Every row gives one point. The window is the flat piece filled in between its corners: a triangle in 3 columns, a solid with four corners in 4, and so on. A path goes straight from each point to the next, and from the last back to the first. List the points from which the path goes on through the window.
In the rows, 128 means zero.

Window:
[[124 134 103]
 [ 83 162 181]
 [162 114 103]]
Path:
(1): [233 126  89]
(2): [134 158 144]
(3): [ 99 122 147]
(4): [101 111 145]
(5): [108 169 164]
(6): [132 155 163]
(7): [ 91 127 143]
(8): [117  84 128]
(9): [132 185  83]
(10): [165 137  90]
(11): [139  96 137]
(12): [ 84 111  98]
Through the window after points: 2, 4, 8, 10

Window:
[[145 163 215  91 146 131]
 [138 123 194 122 107 111]
 [126 123  87 138 199  95]
 [166 169 101 111  91 125]
 [171  85 153 105 159 110]
 [116 147  30 101 100 153]]
Path:
(1): [125 161  72  98 101 118]
(2): [121 160 140  91  91  92]
(3): [149 121 140 145 130 168]
(4): [211 124 119 151  78 174]
(5): [121 158 140  96 127  95]
(6): [118 152 132  93 115 117]
(7): [148 159 131 125 145 143]
(8): [184 120 106 144 144 170]
Through the window after points: 4, 8

Window (8 x 8):
[[ 59  82 151 125 134 152 117 119]
 [168  82 153 137 148 132 109 164]
 [ 79 165  59 132 166 101 122  69]
 [116 125 213 128 113 161 119 166]
 [138 118 131 137 109 179 164 116]
 [ 87 129  95 111 142 104 158 125]
 [171  88 139  73 146 115  91 132]
 [160  96 134 114  82 113  46 168]]
Path:
(1): [155 101 174 176 129 120 153  98]
(2): [ 98 106 104  86 168 154 111 171]
(3): [118  80  76  99 161 158 128 139]
(4): [126 149 147 123 114  75 110  99]
(5): [144  90 149 160  81  93 106 115]
(6): [113 124 104  83 139 134  94 165]
(7): [169 111 140 116 147 170  65 195]
(8): [122  83 153 118  64  93 110 123]
Through the window after points: 5

Window:
[[148 132 155 152 149 165 109  81 180 139 182]
 [163  99 132 106 177 201 141  84 141 117 171]
 [137 160 126 119 100 154 166 192 133 143  97]
 [181  85  47 130 101 174 158 147 133 137 148]
 [ 95 162 164 151 126 101 129 150 115  94 130]
 [102 137 181 133 151  70 162 128 157 138 114]
 [131 124 119 123 197 162  86 115 175 125 170]
 [138 130 101  71  77 144 151 128 137 132 121]
 [125 155 141 120 123 110 136 165  97 166 146]
 [211  78 106  92 111 180 122 148 150 119 157]
 [ 59 114 189 132 105 105 140 149 129 151  99]]
Path:
(1): [157 117 114  69 128 175 211 130 153  76 171]
(2): [ 92 122 104  81 103 110 152 147 203 145 187]
(3): [152 126 157 161 133 151 124 140  87 108 103]
(4): [163 150 124 108 139 134 125 121 135 151 121]
(5): [ 85  85 182 146 123 114 161 160 148 113 169]
(6): [172 104 100  92 145 154 174 161 165 170 226]
(7): [125 129 150 147 141 144 112 112 126 111 100]
(8): [134 105 155 176 181 143  59  90 128 192 124]
Through the window after points: 2, 4, 8

Window, 12 rows:
[[112 162 151 119 112  72  94 108 152 149 165 150]
 [139 172 159 142 161 114 144 100 110 127 153 129]
 [119  62 187  89  94  81 184 157 113 159  64  89]
 [110 209 100 150 109 127 120 101 137 160 153 106]
 [126  99 117 105 121   7 175 206 133 131  81  82]
 [135 153 131 162 143 114  77 114 138 168 192  91]
 [120  95 100 157 142 137 164  56 127 145 119 149]
 [102  70 149  79  90  60 187 157 116 100 126  72]
 [132 166 116  94 150 126  74 110 131 131 139 117]
 [ 90 171 120 143 160 137 118 146 172 147 167 132]
 [146  95 138 143  93 171 140 105  60 146 152 181]
 [152 105 161 181  80 170 117  97 114  99 125 150]]
Path:
(1): [ 97 103 118 154 124 115 151  93  78 135 128 119]
(2): [ 99 147 138 138 137  76 114 111 114 129 103 119]
(3): [155 144 111 132 108 126 139 146 145 164 165 128]
(4): [205 141  64 108  95 133 154 132 143 140 118  84]
(5): [ 65 102 178 147 139 104 133 123 107 123 140 142]
(6): [ 94 138 122 134 128 116 117 106 101 148 115 105]
(7): [169 154 132 108 120 125 121 123 161 127 160 139]
(8): [150 113 115  97 117  95 164 159 148 154 157 119]
(9): [110 137 140 153 124  69 123 141 112 134  84 106]
(10): [ 69 138 143 106 121  76 125 134 110 107 107 132]
(11): [205  92 113 147 107  94 174 161 135 184 144  97]
(12): [153 131 139 134 112 140 135 104 126 134 165 149]
(13): [103 134 144 138 124  98 112 143  94 155 135 109]
(14): [ 83 128 140 107 150  99  89 116  91 129 103 157]
(15): [168 115 121 123  88  80 194 166 156 134 153  58]
(16): [165 139 162 113  94 113 143 153 187 137 153 137]
Through the window after points: 6, 10, 14
